Each row of a before or after table is a point. One or more steps were done to the points. Then noise was added and the rows were shuffled. The steps act on columns, c1 being the first. Name the steps. A step turns or swaps two columns, mirrors them in a line or flattens them onto one, adds a multiple of one to another, or multiplies or shifts one. Angles are multiples of 10 degrees, from the lower column toward the higher: turns from -170 to 170, lines from 10 to 170 but not 90. Use the fewest steps. Two steps may share a column if one is a turn and the other turns, adds or multiplies; they go together, in the order done. Otherwise the lowest column goes first.
In the rows, zero is written as 128.

Before (11 x 2):
[[ 85 148]
 [ 84 151]
 [ 83 122]
 [174 104]
 [ 84 178]
 [143 110]
 [146 127]
 [178 136]
 [ 76 138]
 [119 105]
 [173 150]]
After (11 x 2):
[[129  61]
 [145  84]
 [ 82 151]
 [115 141]
 [ 83 140]
 [110 175]
 [165 103]
 [148 141]
 [128 151]
 [162  86]
 [144  86]]
Steps: turn c1 and c2 by 140 degrees

Before (10 x 3):
[[ 76  99  74]
 [141 109  92]
 [156 119 170]
 [147 128  87]
 [124 122 171]
 [134 158  94]
 [126 129 159]
 [148 137 173]
 [162 115 121]
 [ 52 136  65]]
After (10 x 3):
[[126 143 101]
 [135  87 144]
 [155 156  97]
 [141 127 169]
 [148 107 164]
 [148 141  83]
 [ 76 126 189]
 [ 52  91 179]
 [162 136 141]
 [124 155  94]]
Steps: turn c2 and c3 by -150 degrees

Before (8 x 4):
[[ 88 139  99 177]
 [174 103 148 138]
 [124 202 127 145]
 [167 108  66 146]
 [ 88 173  83 142]
 [208 112 123 113]
 [110 191 124  96]
 [150  86 141 149]]
After (8 x 4):
[[124 124 123 149]
 [166 127  65 145]
 [150 133 147 146]
 [171 127 150 138]
 [206 126 122 112]
 [ 88 128  83 142]
 [110 126 123  97]
 [ 91 125  97 174]]
Steps: multiply c2 by 0

Before (9 x 4):
[[143 168 111 103]
 [135 149 139 100]
 [110 117 153 118]
 [ 91 127 103 139]
 [ 96 134 115  84]
 [120 146 141 152]
 [104 127  78 137]
 [133 132 129 157]
 [143 131 122 175]]
After (9 x 4):
[[104 127  10 113]
 [ 97 134 157  82]
 [133 150 188 107]
 [ 91 128  59 125]
 [144 133  55 166]
 [145 166 124  96]
 [110 117 197 132]
 [135 132  95 154]
 [122 143 127 160]]
Steps: turn c3 and c4 by 30 degrees; multiply c3 by 2.5

Before (11 x 6):
[[165 156 134 173 152 155]
 [ 88 105 159 122 173 101]
 [129 137 167 134 138  92]
 [178 135 132 155 136 121]
 [105 125  96 100 144 139]
 [121 101 118 179 140 165]
 [124  88 162 106 123  97]
 [230 144 168 160 152 170]
 [160 155 145 138 119 174]
 [101 105 116 118 156 118]
 [118 115 133 138 148 126]]
After (11 x 6):
[[135 100 214 110 151 114]
 [109 131 103 119 161 109]
 [154 143 224 133 130  96]
 [111 146 204 123 175  87]
 [179 140 139 160 127 145]
 [126 135 139 134 149 117]
 [191 160 226 160 135 215]
 [157 163 143 176 118 157]
 [127 136 168 137 105 182]
 [120 121 101 182 153 127]
 [ 98 134  45 100 141 134]]
Steps: add -0.5 times c4 to c6; turn c1 and c6 by 40 degrees; turn c2 and c5 by -50 degrees; multiply c3 by 2.5

Before (12 x 8):
[[ 75 128  85 124 165 179  74 124]
 [ 90 148 126 125 135 121 168 124]
 [118 126 158 139 117 112 170  80]
 [ 70 118  79 109 145 200  68 128]
 [124 117 147 135 170 131 168 151]
 [150 141 160  97 138 134 157 117]
 [118 174 170 160 186 124  91 167]
 [132 148 112 113 141  94 150 124]
 [157 146 138 168 160 119 173 120]
 [107 118  78 134 126 167  81 128]
 [135 161 130 123 163 129 180  82]
 [ 89 161  92 137 127 200  91 157]]
After (12 x 8):
[[ 67 128  68 108 187 181  77 125]
 [ 96 166  87 138 159 192  96 186]
 [118 128 163 140 104 121 162  32]
 [136 145 114 111 133  91 153 121]
 [159 139 146 168 131 104 172 111]
 [ 79 136  77 124 186 153  80 118]
 [107 122  71 135 142 164  93 127]
 [142 162 138 120 162 110 181  33]
 [127 175 164 162 159  95  84 207]
 [153 136 164  97 155 129 152 107]
 [125 120 155 135 162 107 166 173]
 [ 95 155 134 125 134 121 167 117]]
Steps: turn c1 and c2 by -10 degrees; turn c3 and c7 by -10 degrees; turn c5 and c6 by -30 degrees; add -0.5 times c4 to c5; multiply c8 by 2

Before (14 x 9):
[[ 69 101 115 108 103  73 104 120 160]
 [177 130 161 111 110 112 127 177 124]
 [120 152  93 150 132 119  98 125 119]
 [166  99 111 123 155 133 121 155 133]
 [114 157 104 192 110 110 126 136 115]
 [132 186 127 166 117 143 109  92 129]
 [103 165 134 197 137 152  88 114 165]
 [129 184  91 182 143  96  87  94 145]
 [170  91 108 123  83 139  90 198 113]
 [109 172  96 140 103 132 100  66 146]
 [205 114 116 150  93 117 136 172 164]
 [176  69 125 131 103 135 165 164 117]
 [189 105 139 104 113 120 170 209 117]
 [112 142 133 182 123  93  70  61 120]]
After (14 x 9):
[[118 132 139 127 162 102  86 154 122]
 [ 73 174 122  93 134 167 147  91 130]
 [ 53 162  87  97 127 139 167  74 157]
 [149 135  98 153 150 140  92 155 187]
 [ 42 172 138 115 124 197 120  85 188]
 [ 59 158 103 121 106 141 118 104 116]
 [ 51 187  99 141 128 166 119 131 106]
 [130 106 125 139 147 104  78 208 110]
 [108  95  83 148 149 134  48 129 105]
 [ 50 187 131 155 136 147 157  45 113]
 [  9 132 101 169 138  76 125 105 182]
 [119  85 107 170 145 136 115 179 111]
 [108 104 130 149  98 128 102 135 138]
 [ 68 208 110 124  93 149 136  74 158]]
Steps: shift c1 by -60; turn c4 and c6 by 50 degrees; turn c2 and c4 by -50 degrees; mirror c3 and c5 in the line at 20 degrees; turn c7 and c8 by 60 degrees; multiply c9 by 1.6

Before (14 x 11):
[[136 111 142 134 147  99 130 135 105 129  73]
 [142 130 145 147  99 130 135 178 122 136 111]
 [122  95 142 148 138 122  84 106 138 146 112]
 [136 103 100 114 160  95 127 109 126 125 126]
 [105 131 131 153 156  96 120 154 107 132 114]
 [ 97 249  65 121 148  91 112 121 128 163 112]
 [125 101 135 135 157 107 119 141 162 123  96]
 [115 147 135 112 156 118 130 113 146 166 126]
 [127  93 144  98 155 113  81 127 142 133 118]
 [120  98  97 125 157 184 125 122 134 154 117]
 [102 130 133 128  77 123 131 133 149 128 111]
 [ 96  92 122 129  93 103 106 153 131 163  94]
 [137 116  91 131 153  87 125 119 141 161 113]
 [107 102 150 111 153  95 111 112 146 133 122]]
After (14 x 11):
[[122 156 142 190 135 112  83 105 138 145 147]
 [109 125 143 186 108 130 136 176 120 138 136]
 [112 161  90 169 144 150 123 119 142 161 136]
 [139 171 122 168 105 123 109 152 132 162 172]
 [146  59  66 162 143 235 114 122 128 164 157]
 [140 147 134 191 151 154 121 155 108 134 152]
 [ 92 160 143 172 142 139 129 138 103 130 172]
 [130 114  99 167 147  66 126 123 134 154 140]
 [142 130 133 165  89 133 129 135 147 128 156]
 [119 169 101 154 153 134 126 109 127 125 124]
 [141 170 154 151 148 133 113 112 147 131 141]
 [114 162 136 173 148 127 116 142 161 121 155]
 [124 164 142 140 146 117  81 127 144 135 136]
 [138 123 134 150 147 149 133 109 146 165 134]]
Steps: turn c1 and c11 by -150 degrees; turn c2 and c6 by 140 degrees; shift c4 by 40; multiply c5 by 0.7

Before (12 x 12):
[[151 151 111 152 102 144 104 133 109  98 116 153]
 [110 110  48 137 149  99  30 113  99 114 145  99]
 [124 193 172 132 141 103 150 110  95 109 109 155]
 [153 136 133 100 144 109 110 173 107  91 139 171]
 [128 124 105 219 103  97 132  84 117 139 171  59]
 [106 141 141 122 136 144 144 130 111 148 126 155]
 [162 123 112 114 134 139  55 101  79 100 138  71]
 [170 144 112 187 118  95 145  82 122 171 124  94]
 [126 133  97 141 127 106  66 128  42 144 144 100]
 [152 110 116 179 106 115 138 127 114 110  84  70]
 [110 129 155 177 107 107  85 180 181 155 118 162]
 [141  72 106 189  66  88 100  70 115 140 124  74]]
After (12 x 12):
[[195 137 140 114 161  28 134 100 168 133 123 105]
 [ 96 132 118 101 108 157 107 189 135 108 103 167]
 [175 150 126 108 145  67 138 104 123 164 119 159]
 [161 153 144 104 135 112  67 143 140 138  36 115]
 [185 138 137 142 115 144  57 117 137 103  82 138]
 [194 124 144 129 143  78 143 152  86 100 112 126]
 [ 96 146  50 103 107 116 154 140 110 118  98 138]
 [116 151 127 146 143 108 102 159 112  88 110 157]
 [145 164 203 104 100 118  31 132 147 129  98 107]
 [ 94 125 113 145 125 131 139 156 122 145 110 116]
 [ 85 113 110 119 155  79  78 195 112 150 188 130]
 [193 103 180  98 192  68 101  85 127 117 109 120]]
Steps: turn c1 and c12 by 70 degrees; mirror c2 and c3 in the line at 160 degrees; turn c4 and c6 by -80 degrees; mirror c5 and c10 in the line at 80 degrees; shift c8 by 20; swap c9 and c11

Before (9 x 14):
[[ 75 105 159  75 125 138  88 137 144 133 118 135 127 146]
 [102  85  90 114 171 153  83 168  98 138  94 139 140 120]
 [145 122 122 140 154 150 161 108 134  17 160 103 112 126]
 [126 108 105 102 167 109  89 162  91 155 152 190 216 114]
 [116 118  85  83 132 152 148  86 126  41 158 114 114 112]
 [121 129 105 139 115 161 158 111 134  92 170 127 129 104]
 [131 145 136 108 149 144  37 183 151 133 157 168 117  70]
 [154 143 104 109 125 116  82 171 156 125 107 167 131 100]
 [151 131 153  89 134 161  61 138 150 152 130 192  95 118]]
After (9 x 14):
[[ 92 106 122 130 120 129 161 155 151 216 118 138 198 126]
 [ 87  96 106 135  65 141 158 162 128 167 143 135 145 103]
 [166  91  89 134 133  97  84 110 122 128 147  96 112 119]
 [101 102  85 204  96 126 148 169 142 202 146 128 185 111]
 [100 119 137 114 124 151  37  64  85 135 129 145 134  70]
 [147 111 159 159 110 110  89  74 118 118 179 143 125 145]
 [105 139 105 142 196 104  89 100  74 153 135  81  37 113]
 [122  99 154 149  86 142  61  84  62  94 106 138 145 118]
 [145 144 104 131 143 138  82  96  85 141 100 149 126 100]]
Steps: mirror c1 and c11 in the line at 130 degrees; add -1.5 times c6 to c5; turn c2 and c6 by 70 degrees; add 0.7 times c3 to c8; turn c4 and c8 by 150 degrees; turn c9 and c12 by 100 degrees; turn c10 and c13 by -150 degrees; add -0.3 times c14 to c10

Before (12 x 18):
[[115  74  60 198  92 113 166 105 133 171 172 132  76 190 142 112 158 143]
 [145  72  46 164  69 123 170 152 143 148 152 168 119 178 152  80 114 131]
 [149  98  81 163  84 135 179 158 120 149 182 131  95 127 169  87 166 152]
 [132  90 138 106 118 135 116 167 126  85 103 121 111 125 145 160 105 111]
 [152  95  54 127  99 114 168 103 134 153 130 134 123 160 136 103 161 174]
 [ 99 119  98  94 131 140 130 157 112  76 134 156  81 113 144 145  74 168]
 [128 113 128 130 104 134 113 125  93  53 140 139 143  81 112 165  71 135]
 [100  99 138 110  77 133 175 154 154  43 123 157 111 122 142 168 106 169]
 [132 170 144 122 126 179  54 144 122 119 185 139 187 153 132 177  94 126]
 [140 109 150 117 111 121 169 157  82  71 123 189 102 153 127 144 110 142]
 [163 162 144 167 177 151  73 148 122  82 152 146 194 141 183 198  73 136]
 [117 127 128 119 155 161 176 160 134  70 138 147 134 113 108 157  87 112]]
After (12 x 18):
[[144  63 208 107  70 123 169  95 142 147 150 168 119 179 122  81 113 132]
 [164 122 113 178 177 149  73  85 123  80 153 149 193 141 103 197  71 135]
 [132 160 114 156 128 179  55 113 122 117 184 139 187 152 130 177  94 127]
 [115  40 195 131  93 113 166 141 135 169 174 133  77 190 111 112 158 143]
 [151 107 200 102  98 113 167 146 134 153 130 134 125 159 116 103 160 174]
 [133 120 118  88 119 136 117  86 126  86 104 122 113 126 132 159 104 112]
 [117 135 129 123 155 162 175 111 134  71 139 146 135 113 150 158  86 111]
 [100 123 117  94  78 132 174  98 156  44 123 156 111 123 126 168 105 169]
 [ 99 148 156 101 131 139 128  96 111  75 135 155  81 113 127 145  73 167]
 [141 128 107 107 110 120 168 104  81  71 121 189 102 153 139 141 110 142]
 [129 119 126 119 104 134 111 136  92  54 140 139 141  80 134 165  70 135]
 [150  83 175 128  85 135 179  80 120 149 181 131  95 129 115  87 167 153]]
Steps: turn c2 and c4 by 50 degrees; multiply c3 by -1; turn c8 and c15 by 150 degrees; multiply c15 by 0.7

Before (14 x 20):
[[159 123 141 151 114 120 138 175 153 117 141 179 105 118 153 165 119 183
  120 143]
 [175 132 131 108 125 163  93 137 136  67 104  94 177  46 134  75 139 122
  132 131]
 [110 115 132 181  87 184 153 140 115 191 120 143 122 134 163 148 122 106
  142 206]
 [134 102 156 152 113 116 161 178 138 134  99 166 156 130 147  95 112  94
  117 151]
 [118 149 109 109 172 134 171  99 115  73  93 135 145 152 150 129 162 190
  124 119]
 [111 144 113 107  98 136 197 135 110  74 113 120 104 168 122 145 168 165
  100 164]
 [126 135 117 198 127 140  85 186 167  96 112 146 173  94 149  82 133  84
  114 168]
 [102 111 119  89 144  68 153  96 129  82 107 126  97 131 121 154 163 195
  116 153]
 [118 133 125  99 152 111 160 140 109  85 117 151 111 160 142 184  93 163
  105 184]
 [130 106  74  79 151 141 171  74 113  59 155 110 147 133 113 143 176 142
  109 117]
 [ 88 147  77  67 137 116 162 136  98 116 114 125 116 143 136 171 153 181
   93 109]
 [117 134 118 193  91 140 151 168 117 116  91 159 177 113 103 125 122  80
  181 168]
 [206 146 109  95 164 146  98 106 132  75  91  88 156  95 117 125 206 102
  110 117]
 [132  86 111 136  90 157 119 161 133 110 101 133 143 164 156 134 141 111
  173 169]]
After (14 x 20):
[[129 106  98  79 150 140 144  74 114  82 135 141 150 131  82 107 177  74
   81 117]
 [134  85 108 135  88 155 156 160 134 134  59 120 142 163 122 125 141 101
  164 173]
 [111 116 120 181  85 184 156 145 112 181  80 109 119 136 140 113 121 170
  118 204]
 [160 125 133 153 112 117 128 165 152  75 141  67 105 118 145 111 117 147
  116 141]
 [110 142 122 110  99 136 153 142 108  70  79 130 105 167 114 107 168 100
   59 164]
 [ 88 146  94  69 137 117 120 150  96  80 122 117 116 141  92  84 152 142
   80 108]
 [174 131 127 108 127 164 109 122 137 102 133 178 176  46 131 166 141  72
  159 131]
 [207 146 122  94 163 146  94  83 132 126 140 166 156  94 111 117 206  67
  140 118]
 [127 135 115 199 129 142  90 187 168 151 170 130 172  92 126 178 134  79
  153 171]
 [121 134 120 101 154 113 130 144 111  74 112  89 112 160 132  84  92 108
   92 183]
 [102 109 124  91 145  67 136 102 131  46  98 121  97 132 118 103 163 124
   97 152]
 [118 135 128 193  91 141 185 169 119 164   7  99 179 115 115 141 122  91
  146 166]
 [117 150 111 113 170 136 151  99 111  47  57 123 144 151 119 129 162 112
   91 119]
 [134 103 138 153 113 116 141 175 138 161  79 101 156 131 156 172 114 119
   95 153]]
Steps: add -0.3 times c1 to c8; multiply c15 by 0.4; turn c3 and c15 by 50 degrees; turn c7 and c19 by -50 degrees; add -1.5 times c7 to c11; turn c10 and c18 by 60 degrees; turn c12 and c16 by 160 degrees

Before (14 x 24):
[[161 148 150 145 138 152 124  68 131  77  82  92 158 142 119 113 109 148
  114 161 139 121 112  64]
 [ 92  84 142  87  63 123 168 135  61 171 116  78  96 103 125  70 147  95
  111  73 119 129 145  92]
 [ 67  90 171  76  90 101 145 160 124 177 149 115 146 111 126  87 160 141
   90  66 115 157 149  84]
 [132 118 154 145 126 155 117 100 130  70  88 100 156 140 103 155 143 124
  109 178 196  81 169 100]
 [ 76  56 182 131  83 111 158 153  85 129 125 141 119 109 125  91 147 141
  159  51  94 126 148  82]
 [ 99  58 125  76 123  85 126 164 100 160  96 142 108 108 144 107 159 102
  129  70  77 142 152  91]
 [148 124 113 181  75  73 152 111  83 132 138 187 150 141 122 140 104 152
  104 182 119  97 169 108]
 [132 143 141 155  91 196 123 102 138 103  86 127 145 150 131 166 130  98
  111 143 177 133  91  83]
 [ 75  81 170 102 117 103 136  96 105 185 123 141  93 138 125  82 170 130
  151 104 128 138 135 112]
 [124 132  78 195 111  69 151 143 121 119 158 157 144 100 117  98 118 127
  137 161 157  79 126 100]
 [139 151 114 164 123 164 142  57 144  79  91 111 182 184 149 133 142 107
  104 107 164  91 143 108]
 [164 143 130 212 102  65 121 146 100 116 129 123 147 139 119 136 128 157
  122 167 136  98 123 173]
 [114 142  97 209 132 101 163 142  91 129 122 146 118 122 135 141 169 193
  110 175 109  96 153 113]
 [117 139 157 174 149 123 167  79 123  91  55 109 161 141 141 161  98 117
   90 148 198 122 121 100]]
After (14 x 24):
[[105  60 128  74 124  70 107 148 135 162  97 147 107 110 140 122 158 107
  141  75  76 144  92  91]
 [113 145  75 210 129  91 150 139 107 131 119 145 116 125 135 103 168 195
  159 173 107  97 115 113]
 [ 78  60 164 129  83  86 102 150  92 126 129 144 116 112 123  85 152 141
  119  50  93 126  38  81]
 [159 142 133 209 100  65 138 145 158 112 126 119 145 137 116 137 128 157
  127 163 131  90 146 174]
 [143 151 104 164 127 162 136  78 103  77  89 114 181 180 150 115 144 108
  152 106 163  92 148 108]
 [ 98  85 122  84  67  79  89 136  53 169 121  80  99 106 127  71 144  92
  152  69 115 132 131  92]
 [ 72  78 164 101 112 100  92 106 132 188 120 142  90 142 127 108 167 127
  121 103 133 140  71 110]
 [ 73  91 161  76  90 109  97 152 149 176 146 117 146 110 124 102 157 144
  169  66 114 160 163  81]
 [163 154 155 145 140 153 115  83 108  79  86  93 155 146 117 128 107 148
  118 162 143 119 178  66]
 [134 115 157 146 121 152 149 111 101  72  90 103 158 139 103 148 142 123
  170 177 195  83 103  98]
 [122 132  66 198 106  85 104 134 177 119 154 159 140 104 120 100 121 126
  119 165 157  78 118  97]
 [134 142 145 158  90 188 166 106  69 102  82 127 145 153 131 146 125  97
  106 146 174 132 219  83]
 [144 124 100 179  73  53 143 119 131 132 139 191 152 141 126 107 105 151
  171 180 120 100 110 106]
 [113 138 136 180 150 119 171  96 130  91  54 110 163 142 142 109  98 116
  148 145 201 125 213 102]]
Steps: add -0.5 times c7 to c3; turn c7 and c16 by -70 degrees; turn c6 and c9 by -40 degrees; multiply c9 by 1.6; multiply c8 by 0.7; turn c19 and c23 by -130 degrees; multiply c23 by 2.5
